Rows are points. The points of each table are mixes of a few directions, plus a little noise. How many directions does each table use, and how many do they share? Where both have some left over, give the other angles between the two spaces (their principal angles), to ten degrees, smallest first.

First, 4 rows:
[[ -8 -60]
 [  6  50]
 [ -2 -14]
 [  2  23]]
Second (6 x 2):
[[  6  42]
 [ -7 -46]
 [ -6 -44]
 [  7  46]
 [ -5 -34]
 [  5  36]]
Directions: first 1, second 1, shared 1

First (8 x 4):
[[ 30 -19  33   0]
 [ 20 -13  23  -1]
 [ 44 -28  50   0]
 [-24  16 -26  -1]
 [-20  12 -22   0]
 [ -7   3  -8  -1]
 [-17  11 -20  -1]
 [-25  15 -27  -1]]
Second (7 x 4):
[[-24  10  -8 -22]
 [ 16  -9 -10  -2]
 [-42  27  -5  17]
 [ -9   5  15   5]
 [-16   2  13 -36]
 [ 60 -30   3  20]
 [ 15  -5  -7  19]]
Directions: first 1, second 3, shared 1

First:
[[-19 -39  20 -32   6   5  16 -23]
 [  1  20  -6 -24 -36  17 -28  31]
 [ 10  -7  -6  34  44  11  43  -6]
 [ 12   0 -22 -16 -35  12  17 -10]
 [ 11  23 -10  32   3  -7 -12  11]
 [  6  20  -3   3  29 -16  10   8]
 [-21 -16  27   4 -10 -22 -45 -12]]
Second:
[[-19  29  40 -48 -15 -32  44  28]
 [ 21  -4 -11  -7  -2  -1  -5  -3]
 [  9 -32 -12  29   5  -1  -8  19]
 [ -5 -23  24  39   3   2 -13  -4]
 [ 26   2 -20   9   3  23 -32 -43]
 [  8   2 -60 -13   9  11  -2  10]
 [-53  12  33  22   5   6   4  -7]
 [ 11 -21   3  11  -2  -9   2  18]
 [-31  36   2 -17   4  12   4 -23]
 [ 31   1  -3 -25  -9 -12   5   4]]
Directions: first 5, second 4, shared 1; angles 60, 60, 90

First (9 x 11):
[[-12 -26  -6   6  19 -21   3   7  26  17 -22]
 [ 11  16  20 -25 -26  -8 -32   5 -15   7 -26]
 [  1  11  -7  40  11  -2 -20  17  19  -2 -38]
 [  5   9   5 -13 -12   7   0  -6 -15  -5  15]
 [  3   3   2 -16  -8  10  13 -12 -17  -6  30]
 [ -9 -11 -14  29  23  -2  11   6  22   0  -6]
 [ -1   8 -17  30  14  25  27  -9  -2 -22  38]
 [  8  12  10 -18 -18   3 -11  -2 -16  -1   2]
 [ -6 -21   6 -32  -2 -14   9  -7  -2  14   8]]
Second (8 x 11):
[[ -3 -10 -33  35 -11  -8  -7  11   3  19 -34]
 [ -1 -26  15   3   0   2 -13  13  -7 -12 -13]
 [ -7  11   7  18 -20  14 -11  -6  -6  -1 -11]
 [ 12 -22 -22 -15   0 -12   9   9 -14   5   9]
 [  4  60 -10 -10 -18   2   4 -24   2  19  12]
 [ -4   3   7 -10  13   7  19 -12   3  -8  30]
 [-13 -20  12  23  23   1  -2   9  21 -11 -14]
 [ 13   4  24 -45  12  -6   0   0  -4 -12  21]]
Directions: first 3, second 5, shared 2; angles 50

First:
[[  8 -14  30 -18  32   7   7  -6  -6   9  10   2   6  15]
 [-14  26 -54  34 -60 -13 -13  11  12 -16 -19  -3 -11 -27]
 [  5  -8  18 -11  20   4   4  -3  -4   5   6   1   3   9]
 [ -7  12 -25  15 -28  -6  -6   5   5  -7  -9  -1  -6 -13]
 [ -1   2  -4   3  -4   0  -1   1   0  -1  -1  -1  -1  -2]
 [  4  -7  15  -9  16   3   4  -3  -3   5   5   1   3   7]
 [ -2   5 -10   6 -11  -3  -2   2   2  -3  -4  -1  -2  -5]
 [  0   0   0   0   0   0   0   0   0   0   0   0   0   0]
 [  8 -15  31 -19  34   8   8  -6  -7   9  11   2   6  16]]
Second (10 x 14):
[[  1   2 -27  -6   6   5   9  -3 -15   5 -11 -21  -6  -3]
 [  1  -2  11   6  -3   1  -2  -1   7  -7   3  10   3  -1]
 [ -8  12  42 -22   0 -41 -30  21  17  25  40  16   2  23]
 [ -4 -14  26  26 -17  36  13  -4  13 -11 -31  32  20 -13]
 [  0   4   1  -6   2 -10  -5   3   1   3  10  -3  -3   4]
 [  5   1 -19   1   6  -2   3  -8  -7 -11   4 -14  -9  -3]
 [  6   3 -20  -2   7  -6   1  -6  -7  -9   9 -16 -10  -1]
 [ -6  -1   1  -4  -3   9   5   6  -4  16 -18   0   7   0]
 [  2  -7  16  17  -8  11   1  -5  12 -16  -2  19   7  -6]
 [  3   4 -31 -10   9  -2   6  -2 -16   5  -5 -26  -9   0]]
Directions: first 1, second 3, shared 0; angles 70
